Each wall is flat, endless, passes through zero and stands at right angles to its row. A trip goes straight from one point to another. List the walls that it crosses, first one first.

Walls:
(1): [-0.6 -0.9]
(2): [-3.6  4.5]
(3): [0.6 2.0]
(4): [-1.0 -1.5]
(5): [ 4.5 -1.4]
(6): [4.2 1.3]
(7): [ 0.6 -1.3]
(8): [-0.5 -2.6]
(9): [2.3 3.6]
(10): [-2.3 -0.3]
Trips:
[-6.0  1.3] to [ 0.8 -5.0] -> 8, 7, 2, 5, 10
[5.7 6.0] to [1.8 0.0] -> 2, 7

Walls:
(1): [ 3.9 -2.4 -1.2  3.1 -5.6 -1.2 -3.7  4.5 -3.4 -0.6  7.5]
(2): [-1.9 -0.6 -0.9 -1.5  1.8 -2.1  2.2  2.9  2.0 -2.3  3.5]
(3): [-0.8  5.1 -0.7 -5.4  1.2  2.1  4.8 -2.5  4.0 -0.7 -1.2]
(4): [-5.6 -0.5  0.2 -2.4  2.9  2.8 -0.7 -0.8 -0.9  3.9  4.4]
(5): [-0.5  1.7  0.4 -3.7 -1.4  2.7 -4.4  1.4  1.1 -5.8 -3.4]
(6): [-1.7  0.9  3.7  3.1  1.0 -9.8  7.6 -5.7  3.8 -6.6 -1.1]
(7): [-0.1  2.8 -3.8  0.8  3.3 -5.6 -0.5 -4.1  2.2 -3.0  0.7]
(8): [ 1.3  2.9  1.3  1.6 -3.2  1.4  3.7  2.1  0.6 -2.6  1.6]
(9): [-1.6 -0.8  7.5  3.2  1.1  3.9  4.5  3.1 -3.6  4.0  0.6]
(10): [ 1.6 -2.4  2.9 -4.7 -5.6  1.5 -0.7  1.2  0.5 -5.2  3.3]
(11): [ 2.9  2.5 -3.0  1.6 -3.8  2.4  4.2 -3.7  3.0  0.5 -1.8]
Trips:
[-3.4 -2.7 -0.4 -3.7  3.2  3.2 -0.1 -5.4 -0.7 -0.7 -1.8] to [-7.0 -1.6 -3.3 -2.2  2.3 -2.9 -1.3  0.3 -2.2  2.4 -0.9] -> 2, 5, 3
[ 5.8 -2.1  3.9 -2.9  4.1  5.2  0.2  3.5 -0.6 -0.6  1.1] to [ 0.6  3.6 -2.0 -4.7 -3.6 -1.8  2.8 -1.6  5.3  0.6 -2.8] -> 4, 1, 11, 9, 6, 7
[ 0.7 -1.4  0.7  0.8  4.0 -3.0 -4.1  1.5 -4.4 -3.3  4.1] to [-6.1 -3.6 -4.1  1.2 -1.9 -5.0  0.1  2.2 -0.4 -5.3  1.0] -> 6, 4

Walls:
(1): [ 1.2 -2.6 -5.9 -3.4  0.9 -4.0 -1.8  3.5  5.1  3.2 -2.0 -1.7 -1.7 -1.3
 -1.3  0.9  1.0 -1.6 -0.7 -1.3  4.0  2.0 -1.3  2.9]
(2): [ 4.6  1.3  9.3 -8.0 -3.0 -5.8 -2.7  2.7  0.9  3.2  0.3  5.2 -0.1  4.3
  0.3  3.2  1.9 -5.5 -1.7  0.9  2.3 -1.6 -3.0 -7.5]
(3): [ 1.5 -6.6  0.5  0.9  2.4 -2.4  0.6  3.2 -1.0 -1.2  3.1  1.1  2.9 -0.9
 -2.5  0.7  1.2 -0.4 -0.7  2.0 -5.0  5.7 -3.1  2.2]
(4): [ 5.1  3.7  4.0 -0.9  0.6 -2.0  0.7  0.8  1.0 -4.3  0.6 -7.7  1.5  4.7
 -1.6 -0.2 -0.1  1.6  5.0 -3.5 -0.8  3.4  2.6 -3.3]
(5): [ 2.7 -2.6 -1.9 -0.6 -2.5 -5.4  2.2  0.5  0.9 -2.3 -3.8  0.4 -2.5  1.3
 -1.6 -0.7  2.3 -6.8 -5.2 -3.0 -3.7 -0.5 -6.6  2.0]
(6): [-6.2  2.5  3.0 -1.0 -0.5 -0.6  1.1 -1.6  1.2 -4.6 -2.7  1.1 -4.2 -2.0
 -3.5  1.4 -6.0  1.3  2.9  5.4 -2.5  1.8  1.4 -2.2]
(7): [ 2.9  0.0 -2.5  4.1  0.2 -0.7  9.2  0.5  5.9 -1.7  1.5 -0.9 -0.2  1.7
 -0.5  3.0 -4.3 -4.0  4.6  2.5 -0.3 -0.9  3.6 -1.1]
Trips:
[-1.5  3.7 -5.0 -0.3 -4.1  4.1  0.9 -1.2 -1.1  3.3 -2.0 -3.6  5.2 -2.5
  0.7 -3.8 -1.3 -6.0  1.7 -3.0  0.7  2.1  6.6  7.6] to [-0.2  0.3 -0.1  5.0  0.6  3.2  2.1  0.6  1.9 -1.8  1.4 -3.6  5.9 -5.1
  2.9 -2.7  3.3 -0.5 -5.3  2.4 -4.1 -8.5  3.3  0.2] -> 1
[-1.7 -1.4  2.5  0.3  1.7  1.0  2.9 -0.8 -1.2 -7.8  5.8  0.0  1.6  0.4
  4.0 -1.7  0.9 -0.6 -7.8 -1.9  1.1  3.5 -0.2  4.4] to [ 1.7  1.7 -1.2 -1.2 -0.6  2.1 -0.9  3.2 -1.6 -2.9 -3.7 -0.6  4.5  1.3
 -5.3  5.5 -3.0  0.6 -1.8  0.2  2.3 -5.0 -5.3 -0.7] -> 2, 4, 3, 1, 6
[-1.5  3.4  3.4 -0.2  8.9 -1.4 -0.5 -2.9 -0.1 -0.9  5.8  0.0 -2.2  2.8
 -1.7  2.7  9.0 -1.1 -2.8  3.4 -0.1 -0.4 -2.1  5.2] to [ 2.5 -1.3 -0.4  2.1 -2.1 -1.5 -1.3 -3.6 -1.4 -0.2 -1.2 -1.9 -5.9  0.6
  1.5  1.2 -2.1  3.7  4.2  2.9  2.4  1.0  1.6  2.1] -> 5, 4, 2, 6, 3, 7, 1
[-4.9 -2.9 -1.7  3.4  3.6 -2.0  3.7 -4.3  0.8  3.9  2.8  1.8  1.7  0.0
 -7.6  4.6 -3.5 -1.4  1.8  3.3  0.4  3.4 -3.2 -2.2] to [ 6.3 -2.8  0.5  4.8  5.8 -1.4  3.2  6.0 -2.4 -0.3 -1.8 -3.2  1.0 -3.1
 -3.2 -3.0 -4.8  0.7  2.5  5.7  3.2  1.6 -1.7 -3.0] -> 4

Walls:
(1): [-0.4 -6.9  3.0 -4.3 -7.4  0.5  0.7 -4.6  5.1  2.2 -2.8 -0.5  2.0 -2.4
 -3.1  4.0 -1.1  5.4  1.3 -0.7  4.6  3.0 -1.7 -1.1  3.6 -0.2 -0.6 -3.2
 -1.3 -1.8  1.7  2.3 -0.8  7.4  2.2  0.6  5.8 -1.3  1.3 -0.6  2.2 -3.7
 -2.1 -2.8  0.0  0.6 -2.2 -1.1]
(2): [-7.2 -1.8  4.6 -0.5 -1.5  4.9 -2.0 -4.1  5.3  4.5  4.1 -0.2 -4.3 -1.7
 -0.5  4.8 -2.4  3.9 -3.9 -3.0 -1.7  2.1  6.1  5.5  0.3 -7.4 -1.7  4.1
  0.6 -2.5  0.5 -1.2 -0.8  1.7 -1.3  5.1 -2.6  2.1 -1.3 -1.6 -5.6  3.3
 -0.4 -6.2 -4.0 -2.8 -1.1  3.1]
(3): [ 1.9 -4.8 -1.3 -0.1  3.3 -2.3 -1.5  1.3 -5.0  1.1 -2.0 -0.8  0.1  1.6
 -5.3  8.2  4.3 -2.4  4.1 -2.6  3.9  1.2 -0.8  1.1 -5.5 -2.7 -4.5  1.7
 -0.2  0.9 -7.6  5.5 -4.5  0.5 -2.8 -0.3 -5.3  1.6  4.2  2.8  5.7 -1.7
  2.2 -5.6  1.0 -1.0  0.2  2.6]
(4): [-2.2  0.3 -2.6  0.4 -3.6  2.1  0.1  2.6  0.6  4.1  1.6  5.7 -4.0 -3.2
  2.9  2.5 -9.2 -2.6 -2.5 -2.1 -2.1  0.2  4.5  1.6  1.0 -0.6  1.4  2.7
 -1.5  0.2  5.7 -1.1  2.8  0.8 -3.6  1.1  4.0  2.0  6.0 -0.1 -3.1 -0.4
  0.5 -2.6 -4.2 -3.4 -3.0 -1.0]
(5): [-2.4  0.6 -0.7 -1.8  6.5 -4.2 -1.0 -4.1 -4.5 -2.7 -1.7 -1.8  0.0  1.4
 -3.8 -2.0 -5.4 -3.8 -1.7 -3.8  1.7 -3.4 -5.6 -4.1  0.0  3.1 -1.8  4.2
  1.3  5.0  4.2 -4.5 -4.6  4.1 -0.4  0.1  2.4 -4.4 -1.0  4.2  2.4  2.2
 -2.1  4.4  1.1  2.2 -3.1 -1.3]
(6): [-4.1 -5.5  3.1  0.5  2.7 -2.7 -3.1 -0.7 -2.5 -1.8 -2.5 -0.4  0.4  0.4
 -2.4  4.0  0.1 -1.1  3.1 -0.5  1.8 -6.3 -4.5  1.8 -0.5 10.2 -0.2 -6.6
  1.9 -2.9 -2.0  1.3  1.8 -4.5 -5.0 -2.8  3.8 -4.5 -3.1  3.1  1.6 -0.3
 -5.8  3.9  0.4 -3.9 -1.6  4.4]
(7): [-0.9  1.4  2.0  2.7  7.3  1.2 -1.5 -4.0  1.2  1.4 -0.7 -4.2 -2.4 -3.3
 -3.8  4.9 -4.9 -1.9  4.5 -5.1 -1.9 -1.5 -1.9 -0.1  1.3  3.1  0.8  2.5
  1.1 -4.7 -2.4 -2.5 -4.8 -3.1 -1.7  3.2  3.1  4.6  2.9  3.9 -1.2  1.7
 -1.2  5.2 -3.2  4.1 -3.3 -0.9]
(8): [-3.6  6.3  4.8 -1.5 -3.7  6.6 -2.2  0.4  1.6 -2.1  4.3 -2.7  0.6  2.1
  0.2 -3.3 -0.4  0.0  2.3  3.9  2.3  1.4  2.0  2.5 -4.2  2.8  5.9 -1.0
  1.2  0.9 -2.0  3.3 -0.8  2.0 -0.3 -0.8  7.2 -2.4  1.2  5.4 -2.4 -5.7
 -1.8  0.1  5.6  6.7 -2.2  2.0]
(9): [ 2.7 -1.9  1.1  2.9  2.1 -0.8  2.1 -3.1  1.2  2.5  4.3  0.4 -0.8  0.6
 -3.1 -1.2 -1.8  0.6 -0.5  5.2  0.6 -1.1 10.4 -2.7 -4.3 -0.5 -3.2 -2.1
 -5.8 -0.7  5.1 -1.9  1.0 -4.3 -0.8  3.9  0.8 -0.7 -3.4  1.1 -6.8 -1.1
  4.4  0.7  0.3 -4.8  0.3 -1.4]
Trips:
[-4.6  3.4  0.1  4.1 -4.2 -3.8  6.5 -4.5  3.9 -0.9  0.1  2.5 -0.2 -1.5
  1.5 -6.2  6.5  3.1 -1.2  2.8 -0.1  1.4  0.9 -0.4 -0.3 -1.3 -1.7  0.7
  0.5 -1.6 -6.3 -2.5  1.2 -0.3 -3.9  5.3 -2.9  1.6 -0.4  0.0 -6.5 -0.3
  1.7 -2.3  2.6 -0.7  0.8 -1.5] to [-2.9 -1.8  3.3 -1.9 -4.7  0.1 -0.7 -0.2  4.2 -0.4 -3.0 -1.0  1.6 -1.9
  3.0 -2.4  0.2  0.2  1.5  4.0 -2.3  4.0  0.4  7.9  3.2 -0.2 -1.8 -0.7
  4.1  1.2  4.4  1.0  5.3  2.7 -0.4  3.1  4.0  0.8  1.5 -3.1 -4.0 -2.5
 -2.6  0.8  3.7 -1.1  1.1  3.5] -> 1, 4, 9, 6
[ 5.5  4.7 -0.3  2.1 -1.5  2.2 -2.1  3.5 -0.5 -0.6  3.8 -1.5 -4.3 -2.5
  0.4  5.6 -2.0 -6.8  0.2  0.0  4.0  6.5 -1.8  2.5  6.3  5.3 -1.7  6.0
  1.8 -0.8 -0.7 -2.5 -2.7 -6.2  1.9  2.4 -1.3 -2.6  0.7 -6.4 -4.6 -3.7
  2.5  3.4  1.1 -2.8  1.9  3.5] to [ 2.0 -6.2 -1.6  0.9  1.4  0.9  3.5  6.5  0.2 -2.9 -5.1 -5.1  1.1 -0.4
  4.2 -3.3 -1.9 -4.3  3.9 -2.3 -2.3  1.2  2.6 -3.7 -3.4  1.7 -1.7 -1.0
  1.5  5.8 -3.5  1.4 -2.4 -2.4  0.3  1.2  7.3  3.3  2.7  2.6  3.3 -2.2
  0.8  0.0 -1.8 -2.1 -2.6 -4.0] -> 2, 3, 9, 5, 6, 8
[-6.6  0.7  2.2 -4.4  3.5  1.3  3.2 -6.5 -2.1 -1.4  1.0 -2.1  5.4  5.4
  1.2 -3.8  5.6  1.6  6.4 -0.3  5.3 -2.8  2.6 -6.6  3.7  2.4  4.0 -0.9
  1.8  3.9  3.3  3.1  1.6 -9.5 -3.0 -4.3 -3.4 -1.3 -4.9 -4.6 -7.3  0.6
 -1.1  2.2 -1.3  1.4  3.2  1.0] to [-1.6 -0.5  0.7 -2.0  1.1  5.8  0.5  4.0 -3.7 -4.1 -4.7 -1.2  6.7  2.3
  0.5 -6.8 -0.6 -0.8  2.1  0.8 -2.6  4.3 -0.4 -1.9  3.4  1.3  2.0 -3.8
 -1.7  3.3 -2.4  2.3  2.9  1.6  4.1  1.9  1.8  5.0 -1.5 -3.1  1.8 -2.6
  4.5  1.5  2.9  4.0  4.8 -1.5] -> 5, 9, 6
[ 4.0  1.4  4.3 -4.0 -0.5 -1.1 -1.9  0.5 -0.4  0.8  3.9 -3.2  2.2  2.5
  4.3  0.4  1.7 -1.2  1.1 -0.9  1.6 -0.4 -0.8 -0.6 -1.1 -4.1 -2.7  2.0
 -0.8  1.8 -1.4  0.2 -1.7  4.1  3.2 -9.7  1.0 -1.5  4.0 -1.4  1.8 -4.1
  0.3  0.0 -1.5  0.4  3.0  1.3] to [-0.5 -0.4  0.7  5.0 -1.4 -2.0 -4.3 -0.6  3.2  1.1 -2.5 -0.4  0.0 -2.5
  1.6  1.0 -2.6  7.5  0.3 -0.6 -3.0  2.3  0.8  7.2  1.1 -0.5  1.1 -4.0
 -0.3 -0.2  1.1  9.3 -3.4 -1.9  5.8 -1.3  1.1 -4.8  0.3  7.6  8.8 -5.0
 -3.8  3.2  0.4 -1.1  1.4 -3.6] -> 6, 7
